Rows are points. A path goes straight from each point to the next, and from the last back to the first. The post is the endless flat space through its rows: a point in 2 columns, a line in 3, a plane in 4, and so on, so that a path can go around it. How many times does the path go around the post? Going back the other way cancels.

Post, one row:
| -9 | -7 |
Path, 22 rows:
|  18 | -21 |
| -13 | -43 |
| -39 | -31 |
| -41 |  12 |
| -15 |  10 |
|  38 |  12 |
|  10 | -11 |
|  -5 | -36 |
| -22 | -21 |
| -60 |  -6 |
| -34 |  33 |
|  -5 |  13 |
| -21 |   0 |
| -44 | -14 |
| -38 |  11 |
|  -6 |  17 |
|  11 |   3 |
|   7 |  17 |
| -21 |   6 |
| -23 | -11 |
| -43 | -38 |
|  -3 | -23 |
Times around: 1

Post:
|  -1 |   3 | -16 |  -9 | -14 | -14 |   4 |  11 |
| -23 |  -8 | -24 |   1 | -25 |  11 |  24 |  29 |
| -14 |  29 |  48 |   0 |   9 | -15 |  20 |  28 |
|  -2 |  -7 | -12 |  18 | -15 |  -5 | -17 |   0 |
|  25 |   2 | -14 | -10 |  23 |  25 | -14 |  -8 |
|  15 |  14 |  -2 |  14 |  32 |  -5 |  -9 |   3 |
|  20 |  10 | -16 |  -4 |  16 |  23 | -28 |  15 |
Path (33 x 8):
|  12 |  -7 | -31 |  13 |  11 | -19 |  -3 |  19 |
|  -4 |   3 |  11 | -33 |  10 |  14 |  -6 |  12 |
| -12 |  -4 | -31 |  13 |  16 |  -2 | -25 | -22 |
|   5 |  27 | -35 | -16 |  -6 |   1 |  -6 |   4 |
|  17 |   9 |   0 |  37 |  -1 |  30 | -10 |  11 |
|  20 |   2 |  32 |   2 | -20 |  -7 | -19 |  12 |
|  10 |   2 | -49 |   3 |  19 | -28 |  24 |  18 |
|   5 |   0 |   0 |  13 | -16 | -14 |  -4 |   3 |
|  11 |  16 | -21 |  12 | -23 |  36 | -23 |  23 |
|  18 |  36 |   1 |  -5 |  -1 |   5 |  -1 |  22 |
|   9 | -15 |   9 |   3 | -21 |  25 |  10 |  13 |
|  20 |   6 |   1 |  30 |  60 | -19 |   6 | -12 |
|  16 |  -3 |  -2 | -28 |  10 |   0 | -39 | -17 |
| -32 |  14 |   0 | -17 |  -2 | -20 |  14 |   1 |
| -13 |  21 | -18 |   3 | -20 |   2 |   4 |  20 |
| -16 |  28 |  29 | -26 | -15 |   9 |   2 |  -2 |
| -11 |   9 |   5 |  -3 |  17 |  11 | -17 |  -2 |
| -20 | -13 | -13 |   5 | -13 | -20 |  21 |  27 |
|  -2 | -12 |   4 |  31 | -14 |   1 |  15 |  40 |
|  19 |   0 | -21 |  37 | -12 |  32 | -21 |  32 |
|  12 |   6 |  -4 |  -3 | -13 |  11 |  -8 | -11 |
| -22 |  17 | -10 | -32 | -33 | -11 | -11 |   3 |
| -23 |  20 |  22 |   2 |   4 | -31 | -12 |  24 |
|   6 |   6 |   9 | -10 |  27 |  12 | -12 | -30 |
| -11 |  27 | -25 |   3 |   3 |  17 |   0 |  23 |
|  36 |  34 | -12 | -19 |   0 | -39 |  14 |   6 |
|  13 |  -5 | -10 |  16 | -12 | -11 |  -7 |  27 |
|  25 |  -4 | -14 | -11 |  -3 |  15 | -24 |   9 |
|   7 |  16 |  -3 | -13 | -30 |  26 | -15 |  44 |
|  15 |  27 |  17 | -10 |  33 |  11 |  10 |  -2 |
|   0 |  14 | -24 | -43 | -15 | -12 |   1 |  11 |
| -25 | -12 |  -4 |  11 |  10 |   3 |  -5 |   5 |
|   0 |   2 |  -6 |  33 |  38 | -30 |  22 |   3 |
Times around: 0

Post, 11 rows:
|  33 | -16 |   4 | -22 |  -4 |  16 | -17 |  24 |  -1 |  10 |   9 |   3 |
|  18 |  24 |   8 |  45 | -19 | -17 |   8 | -22 |  19 |  34 | -44 |  23 |
| -15 |  -3 | -23 |  22 |  -4 | -14 | -14 |  -6 | -12 |  -7 |   5 | -10 |
|   6 |  -4 |  12 |  -2 |   8 |   3 |  -7 | -29 | -21 |  15 |  -6 |  -6 |
|   4 |  24 |   0 |  17 |  -7 |  -3 |  11 | -25 |  47 |  31 | -60 |   8 |
|  26 | -23 |  11 | -14 |  11 |   9 | -10 |  25 | -16 |  -5 | -18 | -11 |
| -32 |   9 |  -1 |  16 |   7 |  16 | -10 |  16 |   6 |   2 |  23 | -15 |
|  -4 |  29 |   8 |   9 |  -2 |  -8 |   4 |  -1 |   7 |  -4 |  16 |  -7 |
| -14 |  12 | -23 |  17 |  15 |  22 | -11 |   1 |  -9 |  -6 |  19 | -19 |
|  24 | -33 |   9 | -12 |  26 |  14 | -14 |  17 |  -7 |  -3 |   4 |  10 |
| -21 |   4 | -24 |   6 |  -1 |   8 |  21 |  16 |  -7 |  -1 |  18 |  -9 |
Path (29 x 12):
|  25 |   8 |   8 |   6 |   6 | -12 | -22 | -56 | -11 |  -9 |  21 |  25 |
| -14 | -37 | -21 |  37 | -10 |  -9 |  25 |  37 | -25 | -20 | -23 |   5 |
| -13 | -13 | -17 |  17 |  32 |  32 |   3 | -49 | -40 |  15 |  14 | -13 |
| -14 | -33 | -12 |  41 |   7 | -16 |   7 |   5 | -22 |  10 |  -6 |  -7 |
|  44 |  33 |  27 |  17 |   3 | -22 | -33 |   2 |  24 |  20 | -21 |  16 |
|  28 |  -2 | -19 | -17 |   2 |  -9 | -11 |   5 | -20 |   7 |  -1 |  19 |
|  14 |   0 |   0 | -37 |  -5 |  26 | -16 |   1 |  12 |  11 |  -7 |  -3 |
|  15 | -34 | -14 |   4 |  -8 |   9 |  13 |  25 | -22 | -21 | -15 | -10 |
|  35 | -27 |  13 |  12 |  14 |  46 | -40 |  30 |  -5 |  -9 |   3 | -18 |
| -24 |   0 | -10 |  16 |  16 |  27 |  11 |  18 |  25 |   7 | -28 | -35 |
|   5 |  30 | -35 |  -3 |  -4 |   5 |  13 |  25 |  27 |  -1 |   7 | -13 |
| -25 | -18 | -22 |  34 |  43 |  22 | -29 | -20 | -25 |  -2 |  -8 |  -9 |
| -11 |   1 | -11 |  25 |   2 |  25 | -34 |  23 |  -3 |  -9 | -19 | -17 |
| -10 | -40 | -42 |  -3 |  12 |  32 |  23 |   8 | -25 | -11 | -25 | -21 |
|  -1 |   2 |   3 |  38 |   7 | -37 |   8 | -46 |  -8 | -13 |   9 | -13 |
| -24 |  20 |   3 | -35 |   5 |  15 |  38 | -10 |  13 |  12 |   6 | -32 |
|  -6 |  41 |  13 | -11 |  44 |  32 |   1 | -13 |  57 |  24 |   4 |   2 |
|  -1 |  37 |  46 | -19 |  16 |  25 |  18 |  34 |  41 |   5 |   9 |  13 |
|  30 |  13 |  35 |  -2 | -14 | -13 |   8 |  21 |   0 | -15 | -27 |  17 |
|  22 |  -1 | -35 |  -4 | -46 | -23 | -29 | -21 |   2 |   7 |  -4 |  -7 |
| -27 |  12 |  -5 |  -7 | -15 |  41 |  16 |  -5 |  15 |  48 |   9 | -16 |
|  47 |  32 |  24 |  24 |  -4 | -17 | -34 |  14 |  39 |  26 |   0 |  13 |
| -25 |  17 | -18 |  -4 |  10 |   6 | -18 | -10 | -25 |   7 |  12 | -21 |
|  14 |  -5 | -20 |  -2 | -13 |  -1 | -34 |   7 |  19 |  -2 | -39 |   4 |
|  17 | -42 | -15 |  15 |  34 |  23 | -32 | -12 | -37 |  -8 |   2 |   5 |
|  34 | -18 |  22 | -32 |  -8 |  18 | -26 | -10 | -11 |  22 |   8 |  -5 |
|  15 |  12 | -17 |  25 | -10 | -11 |  15 |  26 |   6 |  10 | -11 | -15 |
|  35 |  -5 | -17 |  17 | -18 | -48 | -14 |  22 |  -3 |  18 | -37 |  24 |
|   2 |  16 |  42 |   5 |  -4 | -31 | -23 | -32 |  20 |  23 | -22 |  23 |
Times around: 5

Post:
|  10 |  18 | -12 |   4 |  18 |  33 |   1 |  -1 |  -6 |  -9 | -14 |  -3 |  12 |   0 |  18 | -10 |  21 |   1 |
|  -6 | -11 |  14 |  24 |  -1 | -29 |  14 | -12 |  12 |   2 |  -2 | -20 |  -6 | -19 |  16 |   7 | -18 | -18 |
|  -6 |   0 |  24 |   5 | -14 | -21 |  -6 |  11 |  12 |  26 |  22 | -20 |   4 |   6 | -18 |   8 | -23 |  17 |
|  -8 |   5 |   0 | -24 |  -4 |  16 |  -3 |   2 |  17 | -16 |  -7 |  20 |  11 |   1 | -11 |  -7 |  16 | -12 |
| -17 |  -1 |  -8 |  -9 |   5 |  12 |  -3 |  -5 |  -8 | -24 |  14 |  21 |  26 | -12 |  20 |  -9 |  10 | -11 |
| -28 |   5 |  14 |   0 |   6 |   9 |   8 | -13 |  10 | -25 |   1 | -18 | -20 | -15 |   9 |  17 | -15 |  -2 |
|   1 |  10 |   3 |  13 |  17 |  13 |   3 |   1 |   0 | -16 |   3 |  36 |  19 |  16 |  10 |   8 |  12 | -14 |
|   5 |   9 |   3 |  -1 | -10 |  24 | -26 | -10 | -19 | -14 |  -7 |  23 |  27 |  14 |  15 |   0 |  10 | -11 |
| -12 |  13 |  11 |  19 | -13 |  -7 |   6 |  14 |   3 |   2 |   7 |   0 | -27 | -16 | -21 | -26 | -38 |   9 |
|  18 |   7 |  13 |  -7 |  12 |   0 |  -6 |   1 | -16 | -20 |  -8 |  23 |  -4 |   2 |  17 |  -6 |  -4 |   8 |
|   9 |  10 |  -4 |  -3 |  20 |  12 | -16 | -15 | -12 | -39 |  -2 |   9 |  21 |  25 |  -5 | -16 |  28 |  -6 |
|  -6 |  -9 |   7 |  12 |   1 |   2 |  29 | -24 | -13 |   4 |   6 | -13 |  -3 | -38 |   7 |  17 |   0 | -15 |
|   7 |   0 |   5 |  -3 |  13 |  11 |  11 | -18 | -18 |  -3 |  -6 |  16 |  19 |  12 |  16 |  -7 | -14 | -10 |
|  -4 |   3 | -12 |  -5 |  -8 | -14 |  -4 |  13 |  15 |  10 |  18 |   0 | -17 | -20 | -29 |   7 | -47 |   6 |
|  -3 |  16 |  23 |   0 |   1 |  -3 |   4 |  29 |   8 |  -6 |  11 | -38 |  10 | -13 | -29 |  -6 | -27 | -15 |
|  20 |  16 |  12 |   8 | -35 | -19 |  12 |  17 |   0 |  10 |  16 |  -9 | -11 |  13 | -18 |  -8 | -34 |  14 |
|  17 |  -9 |   5 | -21 |  15 |  27 | -14 |  -4 |   6 |  -4 |  16 |   7 |  -6 |  10 |  15 |  -6 |  15 | -18 |
Path:
|   8 |   5 |   9 | -12 |  29 |   4 | -18 |   1 |  12 | -55 |  10 |   0 |  10 |  11 | -27 |  -8 |   5 | -35 |
|  20 |   5 |   9 | -10 |   0 |   8 |  -7 |  19 |  30 |  13 | -18 | -14 | -34 |  -2 |  -6 |  -1 | -33 |  14 |
| -17 |   1 |   7 |  12 |   0 |   6 |  -4 | -10 | -41 | -21 |  -7 |   9 | -45 | -26 |   3 | -33 | -15 |  20 |
| -27 |   8 |  -4 |  17 |  48 |   4 |  -1 |  -9 |   6 | -21 |  24 |  28 |   7 |  26 |  18 |  12 |  26 |   4 |
| -32 |  17 |  -3 |  20 | -15 |  -2 |  12 | -11 |  26 |   7 |  -5 |  16 |  -1 |  -7 |   5 |  11 |  -4 |  13 |
|  27 |  15 |   5 |   2 |   5 |  12 | -18 |  11 |  10 | -10 | -12 |  35 |  19 |  13 |  -8 |  14 |  11 |  -2 |
|  31 |  -4 | -12 | -22 |  -3 |   0 |  -9 |  -3 |  32 | -30 |   4 |  11 | -15 |  -1 |  -9 |  17 |  -7 |  -4 |
|  -8 |  -2 |  41 | -13 |   0 |   6 | -16 |  -7 |  18 |  -7 |  -4 | -23 |   8 | -25 |   4 |   8 |  15 | -20 |
|  10 |  11 |  22 |  17 | -12 |  -2 |  11 | -18 | -30 |   0 |   2 |  -7 |  40 |   8 |   4 | -12 |  18 | -28 |
|  20 | -17 |  15 | -42 | -12 |  11 | -19 |   5 |   2 |   2 |   9 |   5 | -27 |   4 |   1 |  -9 | -26 | -26 |
| -29 |   6 |  15 |  10 |  16 |   1 |   2 |   4 |  -2 | -60 |   5 |  -6 | -19 |   3 |   1 | -10 |  -5 |  19 |
|  32 |   0 |   7 | -36 | -14 |  29 | -12 |  26 |  14 |   0 |  14 |  19 |   6 |   9 |  -6 | -20 | -14 | -21 |
|  21 |   9 |  30 |   8 |  -5 | -16 |  -8 |   3 |  -9 |  16 |   1 | -24 |  37 |   0 |  16 |   7 |  -2 |  21 |
| -13 |  -5 | -22 |  -9 |  39 |  33 | -13 |  17 |  16 |  -1 |   6 |   0 |  11 | -22 |  13 |   4 | -19 | -15 |
|  17 |  -3 |   6 |  26 |   5 | -23 |   8 |   5 | -11 | -33 | -22 |  17 |  -5 |  -6 | -11 | -36 |  41 | -11 |
| -34 |  10 |  11 |   6 |  11 |  23 |   9 |  14 |   9 |  -6 |  22 |  24 |  11 |  -5 | -25 | -15 |   6 | -22 |
|   5 |  31 |  28 | -24 | -25 |   0 |  -2 |  -2 |   0 |   5 |   8 | -22 |  -9 |  21 | -13 |   5 | -40 |   9 |
|  -1 |  20 |  14 |   7 |  11 |  48 |  -5 |   9 |  15 |  -7 | -14 | -12 |   1 | -13 |  -1 |  -9 |  -1 |   0 |
|  22 | -14 |  14 | -33 |   6 |  14 | -16 | -11 |   0 | -21 |   3 |  -8 |  -2 |   6 |   4 |  -7 |  17 |  -9 |
|  15 |  14 |  26 |  25 | -10 |   8 |  -7 |  19 | -39 |   4 |   9 |  44 |  23 |  43 |  35 |   4 |  -5 |  13 |
|   5 |   4 |  21 | -17 |  -2 |  -3 |  23 |  -6 |   4 | -14 |   6 | -24 |  -3 |  23 |  10 |   3 |  25 | -22 |
|   8 |  17 |  -4 | -15 | -12 |  -6 | -18 | -35 | -12 |  -3 | -13 |   6 |  -4 |   7 | -22 | -17 | -18 |   4 |
|  -1 |  38 |  11 |  10 | -15 |  20 |  -5 |  -9 |  -3 | -27 | -36 | -18 | -22 | -17 | -30 | -19 | -42 |  23 |
| -17 | -27 |  31 | -15 | -16 |   8 | -28 |   4 |   4 |  16 |   8 |  14 |  32 |  12 | -36 | -26 | -27 | -12 |
| -15 |  -9 |  -8 |  11 |   2 |  -5 |  -4 |  10 |  18 |   2 |   4 |  22 | -27 |  -1 |  25 |   0 | -11 |  -2 |
|  25 |  -3 |  30 |  17 | -16 | -38 |  23 |  -9 | -16 |  30 | -18 |   1 |  18 |   9 |   5 | -16 |  -2 |  -7 |
|  -7 |  22 | -11 |  14 | -14 |   1 | -11 | -11 |  -8 | -25 | -18 | -13 |   5 |  -5 |  14 | -36 | -25 | -13 |
Times around: 3
